Rows are points. Any point is a mix of the corners, with weights that add up to 1. It lies inside the corners' shape when no weight is negative. Say inside or outside, and name the corners with a negative weight.
(in the rows, 128 means zero)

Corners:
(1): [156 101 128]
(2): [153 117 77]
(3): [116 181 174]
(4): [95 156 127]
Points:
[97 160 150] => outside (2)
[146 114 142] => outside (2)
[141 122 144] => outside (2)
[112 161 128] => outside (1)

Corners:
(1): [133 98 151 120 132 92 125 118 119 135 167]
(2): [152 103 133 100 155 128 135 130 144 126 91]
(3): [74 110 158 117 104 119 145 66 130 45 202]
(4): [145 98 202 129 150 115 175 82 109 98 137]
(5): [113 112 184 106 136 138 152 152 99 121 114]
(6): [166 107 150 104 139 140 181 127 134 127 153]
(7): [193 168 131 146 89 127 107 133 132 98 79]
(8): [170 191 128 130 165 133 137 134 145 174 99]
(9): [172 155 175 94 154 173 120 135 132 111 117]
(10): [169 156 75 205 131 147 96 139 113 82 85]
(11): [125 114 186 153 158 125 165 138 168 103 131]
(12): [173 144 101 162 105 179 71 129 122 162 87]
Points:
[167 148 135 136 125 139 125 128 132 126 107] => inside
[165 134 141 146 145 141 147 143 128 137 94] => outside (1, 3, 9)
[162 134 149 127 150 136 140 130 132 132 107] => outside (3)
[137 132 147 133 141 138 131 134 130 122 136] => outside (2, 4, 7)
[148 119 134 129 124 135 128 107 124 96 136] => outside (5, 8, 11)
[168 114 161 132 143 144 156 127 123 116 109] => outside (1, 3, 8)
[134 130 157 121 134 132 140 115 129 96 140] => outside (12)

Corners:
(1): [152 140 115 113 129 132 128 135 110 113 108 97 109 120 210 168 165 138 148 117]
(2): [169 105 118 159 141 93 148 124 152 121 153 93 138 153 136 147 163 109 132 138]
(3): [167 93 106 155 178 77 120 124 150 125 177 135 40 176 146 144 170 74 172 18]
(4): [123 119 134 115 157 206 80 161 200 108 163 34 194 164 162 143 148 160 121 103]
(5): [115 127 138 112 178 152 126 128 123 79 114 134 126 168 136 102 88 140 126 63]
(6): [127 105 139 113 99 185 139 131 73 87 198 86 131 130 136 168 118 137 167 102]
(7): [124 83 164 132 104 97 149 116 148 152 147 129 148 110 142 151 128 122 91 141]
(8): [116 127 92 104 153 183 169 108 125 145 141 113 121 119 121 128 117 96 138 106]
(9): [111 113 131 174 191 108 83 134 109 142 96 132 62 177 131 105 178 85 178 95]
(10): [128 171 144 191 152 166 122 59 91 153 166 107 149 89 125 76 170 83 149 208]
(11): [125 151 154 126 104 143 151 169 77 157 134 105 175 70 97 71 162 104 46 131]
(12): [93 148 114 139 136 136 111 173 107 127 116 124 157 94 163 168 154 143 82 142]
(13): [136 155 126 83 116 191 133 97 147 122 133 108 170 140 36 126 83 174 161 158]
(14): [123 144 127 134 125 200 147 149 106 183 141 95 155 168 135 91 120 111 133 95]
(15): [82 148 128 125 124 149 118 107 128 95 116 125 104 152 164 141 70 101 134 106]
(16): [158 134 111 125 97 114 136 110 72 108 77 170 87 62 140 172 113 121 151 154]
(17): [145 117 125 103 153 76 120 126 103 110 136 147 145 103 74 134 112 119 158 83]
(18): [109 149 134 79 188 117 129 154 80 63 100 143 98 94 120 130 93 96 174 160]
(19): [123 131 121 90 130 142 102 140 130 123 92 120 145 178 152 115 103 105 92 150]
(20): [166 156 159 119 191 121 103 121 128 147 134 75 83 129 87 123 142 116 115 117]
(21): [110 81 107 165 148 98 116 150 143 152 159 115 157 138 133 71 168 129 130 140]
Points:
[127 133 133 124 151 143 124 129 116 123 137 114 122 124 125 126 131 119 140 113] => outside (2, 19)
[129 128 127 126 133 136 123 131 121 127 131 112 132 126 135 132 133 116 128 131] => outside (5)
[125 125 127 131 147 132 125 135 112 123 136 117 126 127 139 124 136 111 133 118] => outside (13)
[125 131 130 125 152 132 116 130 116 122 124 117 114 128 133 128 135 114 134 118] => outside (2, 14)
[148 128 135 114 154 146 125 119 124 117 137 104 117 136 129 141 129 118 157 118] => outside (11, 12, 15, 21)
[125 132 124 120 142 139 130 128 107 123 132 124 116 125 130 131 125 114 141 115] => outside (2, 4)
[140 119 128 139 128 134 133 126 104 145 152 111 123 127 121 128 150 114 136 121] => outside (4, 5, 15, 18)
[133 124 129 124 130 146 128 126 131 121 145 104 142 133 133 136 126 129 125 114] => outside (9, 18)
[145 119 124 126 155 117 124 122 135 124 125 122 120 133 125 122 139 116 135 119] => outside (6, 12, 14, 15)

Corners:
(1): [111 163 148 103 102 162 181 73 126 97 141 97 101 153 78 115 153 142 103 132]
(2): [88 113 102 139 139 168 105 114 128 105 131 86 128 113 129 153 104 81 153 152]
(3): [110 122 100 123 107 104 121 95 111 144 108 143 127 155 134 85 120 137 143 144]
(4): [113 160 107 120 151 80 142 128 161 144 108 133 119 190 101 124 120 166 137 102]
(5): [107 67 133 170 128 195 150 107 89 110 130 54 96 138 107 115 139 84 149 149]
(6): [167 160 107 111 118 69 99 145 167 101 103 138 182 131 138 101 93 153 93 132]
(7): [79 199 150 133 150 145 173 137 153 116 77 144 121 110 88 127 128 100 129 129]
(8): [95 106 113 176 70 153 105 94 96 96 147 143 119 152 116 113 128 104 86 121]
(9): [125 145 158 122 101 80 117 115 182 98 87 144 170 159 105 117 70 148 159 101]
(10): [104 126 115 121 117 99 95 100 75 107 138 139 143 152 86 125 119 133 123 90]
(11): [141 106 148 160 115 140 95 72 74 123 163 119 132 139 128 146 122 103 80 154]
(12): [92 167 137 125 187 108 153 118 164 88 122 151 154 109 68 166 124 150 136 154]
(13): [150 162 114 128 108 96 93 155 156 144 103 156 155 103 118 98 61 161 170 109]
(14): [147 153 124 116 136 138 138 109 207 151 95 104 134 89 72 113 191 107 104 159]
(15): [114 133 141 137 79 164 162 129 147 136 108 96 156 95 108 139 156 104 130 172]
(16): [90 110 136 154 150 140 114 123 136 121 135 69 125 95 126 122 158 117 112 163]
(17): [95 162 108 139 164 125 208 112 193 140 126 96 92 81 102 125 166 90 135 137]
(18): [118 209 133 162 75 113 128 126 117 125 131 168 184 173 117 79 103 103 133 125]
(19): [169 170 125 124 96 98 116 128 117 129 128 180 156 152 162 95 158 140 126 109]
(20): [95 79 123 126 129 148 91 120 68 144 201 164 123 132 144 119 119 97 111 133]
(21): [118 181 109 125 156 137 176 110 160 146 114 151 170 143 143 91 113 148 141 89]
Points:
[122 125 124 138 114 132 115 113 120 120 134 125 144 138 120 115 123 121 123 134] => outside (7, 17)
[123 151 126 128 125 113 128 116 140 122 111 125 145 144 113 116 120 137 130 130] => outside (8, 17, 20)
[109 158 121 125 139 108 134 123 135 116 119 139 139 140 113 115 112 134 140 118] => outside (8, 11, 14, 15)
[116 147 127 138 121 125 132 120 136 121 124 130 141 134 122 116 112 125 135 130] => outside (10, 14)

Corners:
(1): [176 86 111 128 136 83 83 104 109 147 145 157 142 58 78 135 117 140 127 177]
(2): [163 111 167 114 91 151 142 97 100 120 138 114 103 89 111 99 137 150 132 145]
(3): [135 91 92 145 107 102 96 81 105 157 160 161 158 140 123 135 83 142 55 172]
(4): [151 137 147 115 112 121 138 147 142 126 171 98 134 91 110 128 135 101 73 134]
(5): [129 153 98 118 133 159 121 137 112 184 91 140 175 96 114 84 108 88 127 182]
(6): [127 129 102 112 146 186 95 150 129 85 165 91 156 78 84 141 96 156 66 150]
(7): [85 139 103 118 152 171 153 98 140 99 103 145 49 155 144 151 122 124 134 166]
(8): [142 140 84 133 113 116 112 136 124 169 110 126 155 89 140 144 197 142 79 147]
(9): [138 148 155 111 98 98 116 102 98 137 177 168 160 128 100 77 130 158 94 122]
(10): [143 157 141 89 124 104 139 132 119 94 78 112 122 121 129 175 156 124 147 115]
(11): [158 108 76 151 153 174 100 90 122 124 133 96 112 168 114 154 172 144 131 121]
(12): [151 139 118 137 88 113 90 77 106 127 139 142 110 116 68 137 123 153 119 182]
(13): [180 124 92 138 154 181 92 129 118 99 115 156 84 89 132 165 118 93 142 140]
(14): [109 106 116 124 123 139 99 146 138 165 127 141 150 99 122 162 147 87 154 108]
(15): [88 116 86 149 141 143 148 63 123 91 141 86 129 149 95 82 140 132 83 108]
(16): [172 88 161 103 89 100 126 105 85 86 173 118 124 152 75 175 178 72 88 151]
(17): [143 175 164 150 143 192 170 121 86 128 81 86 56 128 112 143 126 160 90 138]
(18): [118 114 87 125 105 122 73 126 97 160 161 88 96 164 121 98 190 82 100 154]
(19): [164 87 152 104 93 100 137 129 129 132 110 160 120 115 93 115 129 135 76 116]
(20): [156 97 132 164 120 145 152 157 105 84 164 86 123 128 107 172 194 142 146 100]
(21): [150 100 183 147 147 117 104 125 151 77 83 150 80 75 132 156 124 162 97 152]
Points:
[149 107 99 118 114 105 88 107 114 146 152 139 158 111 93 130 137 109 98 150] => outside (2, 7, 17, 20, 21)
[139 118 118 133 120 126 118 104 114 125 131 127 119 125 111 131 138 127 105 143] => outside (6)
[152 104 130 125 114 122 111 117 113 123 140 135 113 123 110 137 143 117 124 143] => outside (6, 8, 15, 17)
[152 92 124 126 119 108 114 109 115 117 131 138 116 119 117 143 162 125 118 133] => outside (4, 5, 6, 12, 17)
[143 125 119 127 125 135 114 118 115 125 131 125 125 108 112 136 140 125 112 147] => outside (19)
[147 116 125 128 122 131 122 123 113 120 135 120 128 117 110 137 145 122 107 132] => outside (7, 12)
[133 139 122 120 130 159 128 117 111 115 135 110 110 119 106 129 135 119 129 142] => outside (3, 8, 19, 21)

Corners:
(1): [85 78 138 189 119 154 107 56 125 103 149 118 97 110 102 104 103 108 89 149]
(2): [151 122 156 120 133 136 176 81 159 155 154 157 120 141 102 93 99 109 126 63]
(3): [168 156 118 131 167 114 156 137 123 129 113 88 100 132 174 76 82 148 111 86]
(4): [85 156 136 152 134 132 127 132 123 83 148 112 134 157 158 139 133 124 121 112]
(5): [116 107 124 150 116 193 81 147 157 113 112 93 101 95 117 168 158 158 98 152]
(6): [99 111 88 104 168 93 120 116 92 125 157 137 142 81 154 147 120 93 122 113]
(7): [68 101 125 158 81 151 171 83 99 110 130 148 159 130 117 98 160 117 134 103]
(8): [111 108 126 108 101 106 169 95 105 120 175 144 181 114 163 134 129 85 142 155]
(9): [156 97 150 141 152 148 128 142 99 118 81 168 143 90 109 83 165 159 129 125]
(10): [92 90 156 138 88 123 163 123 94 103 163 169 95 155 161 107 95 109 152 57]
(11): [180 167 135 141 97 136 113 109 109 158 117 84 122 106 117 118 188 103 136 123]
(12): [105 134 82 180 184 93 83 103 168 153 89 91 94 101 127 162 158 185 95 163]
(13): [142 104 88 130 165 142 114 145 155 130 149 103 120 145 160 145 157 105 164 143]
(14): [110 110 113 168 159 129 106 125 162 96 170 55 100 135 153 156 93 158 111 94]
(15): [169 169 129 153 120 105 120 126 149 153 102 91 91 119 100 73 127 103 180 114]
(16): [83 113 109 128 93 154 105 128 130 159 149 115 162 137 103 137 160 144 125 157]
(17): [142 144 126 120 152 159 123 106 131 109 86 96 115 141 131 139 184 192 146 145]
(18): [169 152 120 121 108 137 164 165 123 90 163 131 95 172 118 139 124 139 147 61]
(19): [102 121 86 116 124 83 126 108 135 86 145 128 148 175 114 99 88 86 106 112]
(20): [169 126 149 165 156 170 135 89 125 153 104 141 117 92 149 134 67 124 99 158]
(21): [129 126 82 117 117 122 117 47 151 134 129 136 164 115 122 96 125 132 105 150]
Points:
[135 154 119 119 116 107 145 108 118 134 120 127 149 127 116 99 156 120 142 116] => outside (1, 5, 10, 13, 14, 20)
[148 129 140 143 110 163 135 101 139 111 119 135 113 146 106 100 141 121 142 110] => outside (3, 6, 8, 12, 14, 16)
[131 125 126 141 129 138 132 104 134 132 134 122 124 121 130 121 125 129 125 122] => outside (19)
[116 119 130 153 138 136 120 111 124 124 125 116 114 115 128 122 121 130 115 121] => outside (8, 13, 18, 21)

Corners:
(1): [69 149 143 116 168 143 110 130 127 102 142 157 128 157 169 151 161 121 166 97]
(2): [166 85 144 139 155 119 87 130 156 164 104 172 132 113 93 177 69 89 145 79]
(3): [135 114 154 159 138 125 124 114 141 154 140 160 159 79 121 116 171 128 156 185]
(4): [167 156 150 183 120 111 95 151 145 165 136 147 65 160 160 74 138 150 178 147]
(5): [151 93 123 166 137 80 135 150 122 100 137 171 96 156 120 113 113 159 147 86]
(6): [99 125 172 170 136 93 99 161 178 125 140 129 92 150 105 93 110 130 149 155]
(7): [97 138 97 157 144 99 175 91 116 163 81 143 182 89 160 145 109 110 99 98]
(8): [86 107 121 170 136 125 130 131 161 96 143 128 145 143 147 140 172 123 105 181]
(9): [147 96 178 135 106 166 121 121 112 106 110 102 110 108 114 101 123 112 157 166]
(10): [93 108 149 152 123 126 142 104 139 155 177 105 113 79 89 152 115 89 110 139]
(11): [113 114 89 123 129 89 98 118 120 91 113 130 167 158 108 166 174 172 121 110]
(12): [139 108 137 97 113 110 148 145 134 144 77 65 117 149 162 88 95 183 93 154]
(13): [136 113 166 84 105 121 122 144 166 95 132 143 118 152 139 75 175 104 160 192]
(14): [64 116 142 147 121 139 78 148 98 114 126 185 115 174 143 139 171 161 87 111]
(15): [108 140 140 139 150 129 189 102 186 123 85 88 91 107 183 134 140 118 180 96]
(16): [119 156 88 129 130 151 80 82 109 140 147 211 151 105 60 170 92 115 84 158]
(17): [124 116 107 129 110 76 126 162 138 94 76 77 112 136 140 160 94 160 123 168]
(18): [104 100 115 77 171 143 93 102 104 108 90 116 115 117 153 122 123 91 146 168]
(19): [105 171 156 131 117 150 156 133 144 106 128 126 102 160 80 149 182 153 101 174]
(20): [208 140 125 116 187 173 145 157 149 178 123 145 110 59 145 103 143 116 144 75]
(21): [155 152 166 131 177 173 136 81 115 111 123 151 105 65 152 108 155 107 132 95]
Points:
[112 118 124 146 125 111 108 136 125 130 131 128 118 132 107 123 125 141 112 163] => outside (1, 2, 13, 15, 21)
[126 125 136 133 131 128 115 127 134 126 124 136 126 127 126 125 141 128 128 149] => outside (5, 15)
[132 120 143 137 142 128 130 132 142 128 119 131 115 120 138 121 140 126 141 128] => outside (16)
[125 124 139 135 133 120 127 136 145 135 111 124 106 126 134 124 119 127 144 145] => outside (8, 11, 21)
[121 123 143 142 138 132 123 125 136 131 124 143 125 116 134 124 148 129 138 138] => inside
[99 118 130 107 123 119 128 116 148 101 94 107 153 141 128 140 139 125 131 183] => outside (4, 5, 10, 14, 20, 21)
[109 128 141 137 129 126 120 119 138 122 129 144 120 136 122 127 139 128 129 143] => outside (17, 20)

Corners:
(1): [142 147 84 126 126 165 108 149 147 114 160 115 78 144 111 147 86 106 177 118]
(2): [132 106 128 105 203 123 163 116 165 125 174 123 149 117 83 140 156 119 96 87]
(3): [137 90 151 123 77 200 95 135 62 158 103 76 101 124 125 66 114 174 170 208]
(4): [160 128 132 163 154 116 127 122 164 111 161 170 167 132 83 162 160 95 131 104]
(5): [99 110 143 124 89 174 104 97 78 149 97 103 120 150 136 114 111 176 122 154]
(6): [145 129 75 135 129 158 174 145 128 79 96 173 131 127 79 158 102 116 138 133]
(7): [141 97 122 138 176 143 127 96 196 93 121 165 139 160 99 122 161 104 117 113]
(8): [152 188 102 88 115 114 138 160 110 125 106 130 133 119 130 143 106 143 136 149]
(9): [128 85 131 119 127 166 80 103 61 158 122 86 144 135 127 100 110 157 96 158]
(10): [129 151 147 157 169 158 158 141 154 103 161 161 139 155 96 96 156 81 115 96]
(11): [133 98 117 145 82 162 126 142 87 167 124 27 133 136 139 116 105 146 123 144]
(12): [98 98 156 120 140 162 106 128 88 136 78 63 155 95 157 80 98 168 121 159]
(13): [133 173 46 145 141 152 179 122 130 104 113 173 121 102 163 125 105 101 123 115]
(14): [131 134 129 158 181 120 158 94 195 132 146 136 162 157 103 150 125 124 116 121]
(15): [169 113 135 137 130 88 159 103 163 68 127 168 126 146 122 148 152 79 119 144]
(16): [130 139 103 116 181 107 167 122 173 143 154 152 170 155 99 189 140 49 124 98]
(17): [150 138 115 161 195 139 153 95 146 105 132 139 154 155 89 157 181 93 123 89]
(18): [129 112 123 119 176 91 142 99 159 96 160 122 196 123 68 132 159 93 111 120]
(19): [106 95 112 136 106 107 146 138 87 130 115 90 135 140 167 117 121 169 159 179]
(20): [116 137 136 163 169 117 140 154 170 94 128 145 152 125 102 130 179 112 89 157]
(21): [114 79 134 119 117 116 104 115 81 177 65 75 77 115 142 68 92 165 128 177]
Points:
[130 107 138 131 136 133 133 111 123 133 128 110 145 132 124 106 128 138 114 139] => outside (1, 6, 16, 17, 20)
[117 91 125 132 105 164 106 124 78 167 108 78 118 122 138 101 95 166 131 170] => outside (7, 8, 10, 15, 17, 18)
[133 122 124 133 152 131 136 119 140 116 128 134 142 133 111 127 135 120 123 132] => outside (11)
[135 112 133 134 126 142 136 120 117 124 115 115 134 129 122 111 128 138 131 145] => outside (1, 9, 16, 20)
[138 126 107 133 138 129 141 123 130 122 132 130 137 131 107 141 128 117 129 133] => outside (7, 10, 12)
[136 128 115 132 144 136 140 124 129 119 131 122 147 129 110 141 130 123 128 130] => outside (7, 10, 21)
[129 117 122 131 139 132 128 119 127 131 124 109 138 133 126 125 127 128 127 138] => outside (6, 10)
[137 126 107 132 138 144 137 129 137 110 127 133 125 135 111 136 118 115 137 130] => inside

Corners:
(1): [120 136 112 141 129 128 104 175 58 98 142 74 131 83 168 141 149 126 94 116]
(2): [131 116 88 120 135 163 162 151 142 126 135 106 101 107 163 108 145 140 136 161]
(3): [126 156 101 121 131 121 123 47 161 139 137 134 124 107 158 131 128 133 134 130]
(4): [142 162 134 129 149 123 111 136 152 162 93 121 108 135 116 116 160 160 138 146]
(5): [132 110 101 136 59 95 99 87 149 88 160 75 129 135 122 106 108 143 162 170]
(6): [179 146 127 113 119 108 128 123 131 113 149 118 219 127 77 101 119 161 164 121]
(7): [166 110 140 144 108 124 138 134 155 170 110 137 200 145 182 112 125 172 105 120]
(8): [124 128 151 108 135 155 130 115 135 98 65 123 145 121 151 113 122 152 141 140]
(9): [103 153 193 66 139 114 113 62 146 124 156 76 152 123 133 113 174 74 109 155]
(10): [125 113 111 177 156 162 133 164 110 106 150 150 90 137 175 231 142 125 103 146]
(11): [150 124 76 161 115 98 150 179 96 143 20 158 190 109 126 86 162 128 144 185]
(12): [142 125 118 63 138 108 122 83 135 72 97 51 160 196 108 83 115 138 166 149]
(13): [205 184 180 131 70 114 173 138 147 153 82 142 114 112 93 110 189 179 131 155]
(14): [126 101 125 96 116 143 145 132 115 137 133 106 161 142 147 112 181 172 84 168]
(15): [140 101 167 130 80 116 195 151 131 157 161 140 96 109 96 151 149 152 175 175]
(16): [115 169 172 83 119 125 145 149 139 121 151 80 169 92 101 166 103 169 90 142]
(17): [164 112 82 109 147 122 82 163 130 98 96 116 95 96 194 118 171 136 114 61]
(18): [148 131 109 117 122 178 135 127 118 148 136 142 80 105 74 118 147 119 96 165]
(19): [173 115 131 127 137 126 143 170 121 128 143 140 109 108 147 126 137 156 109 166]
(20): [119 132 104 177 155 123 117 169 141 79 66 121 104 116 121 125 142 148 102 94]
(21): [98 240 207 83 135 140 135 112 147 84 168 123 126 127 106 169 90 131 116 129]
Points:
[145 142 114 126 127 129 124 141 126 121 123 114 135 121 127 126 139 149 117 138] => outside (8, 9, 15)
[145 137 135 125 118 130 135 132 132 119 118 121 126 122 132 130 141 148 126 148] => inside
[134 138 127 116 124 128 126 126 131 122 105 108 141 121 144 110 143 144 117 142] => outside (6, 10, 15)
[136 110 98 119 135 109 112 131 129 111 112 88 155 137 146 113 143 141 139 121] => outside (8, 13, 18, 19, 21)
[134 127 129 115 142 135 127 174 95 93 119 105 150 122 133 141 123 146 103 118] => outside (2, 3, 4, 5, 9, 13)
[144 143 134 121 118 128 135 126 133 129 121 121 130 120 134 128 144 145 128 147] => outside (20)
[144 133 128 144 120 131 140 139 132 133 107 129 128 110 125 127 145 146 128 150] => outside (12, 14, 17, 21)
[146 139 136 119 123 131 137 134 131 126 123 119 126 122 126 129 146 145 120 149] => inside
[146 162 124 118 144 134 123 136 120 131 122 126 135 123 139 124 152 132 112 136] => outside (5, 8, 15, 16, 20)
